Each wall is flat, endless, passes through zero and stands at right angles to its row. A trip goes straight from one point to another. List the walls that it crosses, first one first.
(in the rows, 128 means zero)

Walls:
(1): [149 147]
(2): [142 122]
(3): [ 72 105]
(4): [ 87 148]
(5): [161 107]
(6): [169 162]
Trips:
[ 99 116] to [143  87] -> 5, 4, 2
[ 99 107] to [ 97 143] -> none
[186 127] to [196 101] -> none
[156  79] to [168 117] -> 6, 1

Walls:
(1): [160 138 107  38]
(2): [128  65 127  94]
(3): [112 118 146  70]
Trips:
[107 108 155 152] to [146 107 136  87] -> 3, 1
[127  97 118 176] to [ 95 126 115 111] -> 3, 1
[101 149 102 132] to [102 114  43 129] -> 1, 2
[192 132 131  97] to [181 133  96  65] -> none
[140 195 145 155] to [134 154 153  92] -> 1, 3

Walls:
(1): [ 84 152 170 152 123 107 104 218]
(2): [114 135 173 166 121 151 138 163]
(3): [128 158 142 178 164 140 141  64]
(4): [141 167  98 153 165 103 104 155]
(5): [138 173 146 149 174 142 147 113]
Trips:
[125 182 101 101 182 161 141 154] to [149 130 164  53  54 126  92 174] -> 3, 5, 4, 2
[133 100 129 186 150 129 169 126] to [136 143 143 112 147 100  85  69] -> 2
[ 89 117 162 186 135 154 135 154] to [ 95  68 205 133 159  72 129 164] -> 3, 5
[149 148 141 107 140 114 210 134] to [116 154  74 113 146 126 167 117] -> 2, 4
[109 131 102 134 111  95 160 152] to [145 108 107 106  86 156 139 101] -> 4, 1
[163 103 111 102  97 132 134 106] to [138 156 157 102 154 141  93  51] -> 3, 5
[111 140 106 114 174 141  96 154] to [153 120 155 131 132  88 137 104] -> 3, 1, 4

Walls:
(1): [ 82 111  94 125 187 114 158 123 143 133 178]
(2): [126 145  82 153 114 138 156 116 166  90 123]
(3): [ 62 110 156 157 128 123 141 118 136 165 128]
(4): [119 100 113 110 122  74 116 130  86 169 175]
(5): [143 173 109 138 146 100 157 162 116 138 106]
(6): [143  89 142 125 155 151 109 133  85 105 106]
(7): [171 173 150 136 162  86 123  59 162 116 147]
Trips:
[120 145 122 135 143 125 132  94 135 174  80] to [135 177 133 161 115 183 113 164 117 142  97] -> 2, 7, 6, 3
[120 187 117  72 122 112 138 131 134  96 104] to [118 116 140 147 122 173 131 168 141 179 102] -> 7, 3, 2, 6
[ 68 149 113  92 137 155 155  58 123 129 151] to [ 97  98 143 107 169 194 111 137 121 126 118] -> 4, 7, 6, 2
[125 133  77 125  99 150  87 108 187  65  89] to [187 112 153 112  60 179 108 131  80 153 138] -> 7, 6, 2, 4

Walls:
(1): [182 133 153 127 150 129 102 217 107 161 104 164  83 142]
(2): [169 154  99 150 103 102 139 107 163 141 141 122 134 122]
(3): [113 105 167 127 122 102 124 137 128 106 127 173 157 153]
(4): [130 126 176 125 173 131 139 173 148  88 108 124 116 119]
(5): [157 128 147 126 119  94 106 135 141 211 133 149 128 105]
(6): [ 82 135 115  85 143 119 121 137 119 145 106 106 124 121]
(7): [125  62 118 123 104 130 163 162 117 182 108  76 128  87]
Trips:
[ 93 131 134 141 112 121  88 167 139 133 161 149 162 100] to [115  65 175 135 105 120 128 147 139 166 171  68 131 170] -> 7, 1, 6
[152 119 135 104  99 116  88  99  91 134 171 164 159 131] to [156 118 161 124 159 135 150  94 127 157 149 101  93  81] -> 3, 7, 4
[ 72 226 130 120  62 156 114 142 136 141  85  98 136 121] to [ 98 177 114 129 106  81 165 139 102 180 172 143 132  59] -> 5, 7
[128  78 153 104 117 137 113 101 116 167  76 165 125 127] to [ 78 122 165  82 120 164 120  98 139  95  49 115 116 130] -> 4, 1, 5, 7

Walls:
(1): [ 88  37 107 176  95 114 112 152 110 168 105  93 109 154  54 151 129 102
 113  93]
(2): [134 137 108 115 150 135 139 174 127 111 105 104 104 138 146 144 119 103
 109 179]
(3): [ 90  94 124 143 150 122 131 102 127 112  78 101 117  88 150  99 164 115
 137 156]
(4): [124 147 105 146 181 136 122 115 126 120 107 141  89 118  99 107 133 103
 110 133]
Trips:
[140  86 131 183 178 129  57 131  98 160 130 144 148 119 147 146 105  90
 148 103] to [108 131 145 153 177 123  90 128 188 159 134 149 192  77 138 153 155  91
 159 128] -> 1
[181 160 157 168 128 131 113 121 116 110 134  85 129 182 189 140 157  91
 119 119] to [110 100 164  98 144 103 120 145 122 132 103 128  66  95 100 128 111 132
 149 139] -> 3, 4, 1
[110 145 106 140 127 145 114  41 135 135 130 147 116 134 130 113 140 108
  78 171] to [151 158 106 164 134 169  90 149 110  99 173 104  94  68 151 156 129  94
 146 106] -> 2, 3
[111  86 120 118  73 152 128 113 194  85 162 164 134 151 110 124 122 113
  97 145] to [ 75 183 131 121 143 167 141 162 130 135  68 160  93  88 100 185  84 146
 130 195] -> 2, 4, 1, 3

Walls:
(1): [148 116 152 135 110 154 131 164 116 108 107 132 128 134  77 146 106 130
 116 104 150  99 101 132 128 133 139 149 118 196 112 170]
(2): [144 110 136 116 140 103 127 180 140 129 124 113  84 180  71 122 204  93
 151 114 183 176 167 124 214 121 133 103 149 132 147 105]
(3): [113 142 181 175 113 166 128 129 139 127 107 108 101 118  95 121 127 200
 142 104 110 138 118  90  93 154 148 119 178  97 115  83]
(4): [ 87 155 149 123 135 194 153 139 150 134 109 123 162 157 119 159 149 130
 151 122  71 113  70 130 182 148 127  86 136 120 112 155]
(5): [187 145 152 115 164 151 169 137  75 143 154  88 188 148  64 116 144 106
 137  50  80 113 143 146 129  50 133 165 125 124 101  89]
(6): [122  82 109 148 121 131 161 110 147 137 135 105 151 117 157 149 116 140
 101 200  84 129  69 111 154 109  68 129  64  88 107 153]
(7): [120  52  97 106 131 176  60 150 119  82 122 126 114  88 217 122 156 106
 118  94 129  45 113 181  69 140 150 138 121 163 142 130]
(8): [182 176  96 101 157 123 156 135 143 165 101 166  76 165 144 114 128 166
 138 145 104 111 148 131 123 169 117 104 108  96 146 108]
(9): [ 86 156 141 144 158 155 150 111 109 154 135 179 164 157 179 114 163 130
 134 146  69 130 141 112 117 123 131 169 104 119 115 152]
(10): [163 116  86 117 134 105 152  97 122 110 154 129 116 188  75 123  77 104
  72 181 100 105 139 159 105 127 141 106 137 149 146 135]
Trips:
[169 127 119 100 134 132 179 153 127 135 128 129 163 116  49 115 120 110
 147  98 135 140 109 142 137 136  78 134 117  56 102 143] to [139 161 147 156 174 176 190  70 144 124 109 126 149 116  66 102 137 103
 125 128  75 165 155 139  97 151 112 120 133 102 138 218] -> 3, 9, 2
[120 147  82 136 162  96 112  59 124 182 147 109 144 163 114 161 182 139
 107  92 153  87 122  96 109  93 145 102 153 155 159 167] to [190 175  77 144 194 147 103  84 141 158  76  98 139 134  97  95  98 127
 151 120  99 140 114  83 155 116 124 202 114 164 111 130] -> 8, 2, 1, 6
[132 100 111 125 121 137 170 156 111 100 192 187 129 172  93 156 151 142
  92 106 127 160 145 155 107 197 154 131 166 178 140  78] to [127 173 148 123 227 173 152 156 146 107  92 118  99  92 137 180 148 131
 187  91 140 100  79 162 167  99 139  96 127 150 113 110] -> 4, 10
[120  85 140 113 113 189 139 101 184  98 152  92 175 129 161 130 101 156
 131 120 141 122 138  92 102 114 150 107 146 159 100 120] to [119 155 171 144 108  70 107 161 139 140 158 117 155 130 103  86 181 151
 111 133 102 165 154 179 150  77 121  97 164 124 152  91] -> 5, 1, 6, 2, 7, 4
[120 107 100  93  92 130 139 100 169 156 122 106 185 143 113 102 143 114
 124 145 100 121  61 137 165 117 116 129 135 109 129 134] to [149 146  97 181 116 151 131  44  84 130 190 102 138  65  81 110 144 163
 158 117  75 144 138  74 111  67 189  61 122 114 156 127] -> 3, 4
[143  76 136 142 115  70  86 119 102 170 132 159  98  76 116 174 119 180
 105 121 173  91 114  99 102  94 128 144  86 133  60  56] to [ 97  65 140 130 169 155 113 170 151 110 107 130 132 148 114 145 110 156
 109 135  91  94 144 150 110 200  92 157 192  90 150  82] -> 8, 1, 10, 4, 6
[116 117 106  80 131 152 131 128 113 104 109 115 127 117 125 127 182 131
 145 135 161 171  93 111 146  99 102 181 119 140  92 150] to [112 110 142 156 164 135 126 126 114 109 109 156 124 119 165 147 121 117
 169 116 127  54 122 152 105 160 144  88 129 110 149 118] -> 5, 2, 6, 8, 3, 1

Walls:
(1): [144 168 130 146 128 135 125  91  68  79 123 155 104 131 138 117 138 101
 134 138 113 160 129 103  81 106 167 167 164 159 172 145 135 114 146 123
  68  73  99 163 118 165 158 121  99 133 156 128]
(2): [123 117 138 145 161 135 130 132 116  75 154  96 165 129 143 178 121 146
 133  64  92 138  96 170 107 138  89 151 119 133 143 139  71 143 140  92
 126 167 117 107 173 120 159 150 136 156 105 111]
(3): [131 114 130 156 196 116 180 161 156 181  78 102 123 109 174 139 149 104
 180 203  98 105  85 136 128 168 156 118 174 168 141  88 118 112 117 138
 165 147 158 156 146 131  92 100  82 184 165 154]
(4): [123 160  58 138 190  80  91 181 139  74 126 131 121 177  72 113 126 133
  97 162 115 141 117 145 129  84  94 163 136 103 133 143 116 124 154 119
 117 143 212 116 112 103 128 152 126 145 121 115]
(5): [131 175 109 117 130  83 138 123 105 182 115 203 163 102 132  97 154 124
 153 129 152 156  95 107 145 123 110 138 141  69 157 117  97 125 138 161
 167 117  96  51 104 124 179 146 130 139 148 142]
(6): [151 102 141 128 111 172 157 135  98  72 112 180 116  93 143 115 164 172
 102 152 116 126 165  69 103 132  72 147  50 222 104 119 178 102 147 108
 140 121 113 121 193  98  89  79 158 165 121 167]
(7): [125 113 127 138 101  75 150 120 111 168 160 138  99  83 171 141  99 121
 130 155 148 104 196 125  94 160  73 126 144 109 134 102 163 146 132  99
 117 105  89  77 154  95 139 122 137 117 149 160]
Trips:
[195 124 151 164  67 109 123  79 135 160 142 146 149 127  96 185 170 110
 106  64 122 156 116 128 125 107 109 154 114 130  89 134  95 136 175  90
  67 101 141 197 104  55 103 131 146 186 121 173] to [102 115 132 141  75  91  69 127 132 123 107 157 111  96 137 153 129 116
 152 117 146 169 143 122  97 105 159  94  88 110 129 152 158 108 115  80
  73  79 178 144 138 165 119 112  92 159 110 142] -> 7, 2
[ 84  78 151 161 100 154 140 171 145 120 178 141 158 141 135 160 127  62
  83  81 106 123 148 146 195 149 106 129 120  99 114 133 135 123  70 116
 196  96 120  91 149 193 166  85 175  95 118 130] to [159  75 167 187 181 123 124  93  79 127 113  82 148 117 191 136 148 142
 158 104 136 175 127 117 137  90 152 166 115 163 100  95 101 109 122 120
 154 172 124 186  73 113 105 131 154 128 121 114] -> 7, 6, 3, 1
[136 123 106 139  99 130 155  69 114 105 138 191 146  81 144 112 165 112
  78  99 153 177 147 125 104 118 116 104 113 131 156 153  95 135 159 111
 164 141 104 151 125 106 128 120 102  76 101 166] to [143 110  57 116 147 118 138 162 102 116 181 164 156  78 164 122 140 142
  53  97  91 161 170 167 200  76 135 145 125 156 122 180 141 130 149 129
  76 132 162 108 157 101 122 100 112 153 194 136] -> 4, 5
[105  57 123 133 135 132 164 141 134 202 139 137  83 143 134 125 155 131
 123 107 129 116  95 135 113 157 137 138  76 216 111  86 115 144  81 174
 132 100 137 149 165 139 123 231 134 128  87 135] to [117  75  90 113 139 150 101 140 154 152 125 141 115 110 116 128 112 179
  85 111 136 106 126 188 121 165 129 185  35 102 115 171 179 123 120 104
  92 129 133 107 125 116 152 155 154 122 114 110] -> 3, 7, 4
[139 155 102 132 125 102  66  89  67 103 140  87  87 120 175 157 126  97
 162 122 113 115 106 106 110  98 140 115 113 122 155 110 173 140 139 107
 140 105 148 202 100 156 152  88 109 111  92 151] to [138 130  33 116 134  81 117  75 117  79 150 103 139  93  40  82 114 150
 113 180 133 137 101 121  88 161 141 135 139 185 162 194 183 125 113  59
 119  76 152  76 126 121 110 122 105 111  82 127] -> 4, 7, 6
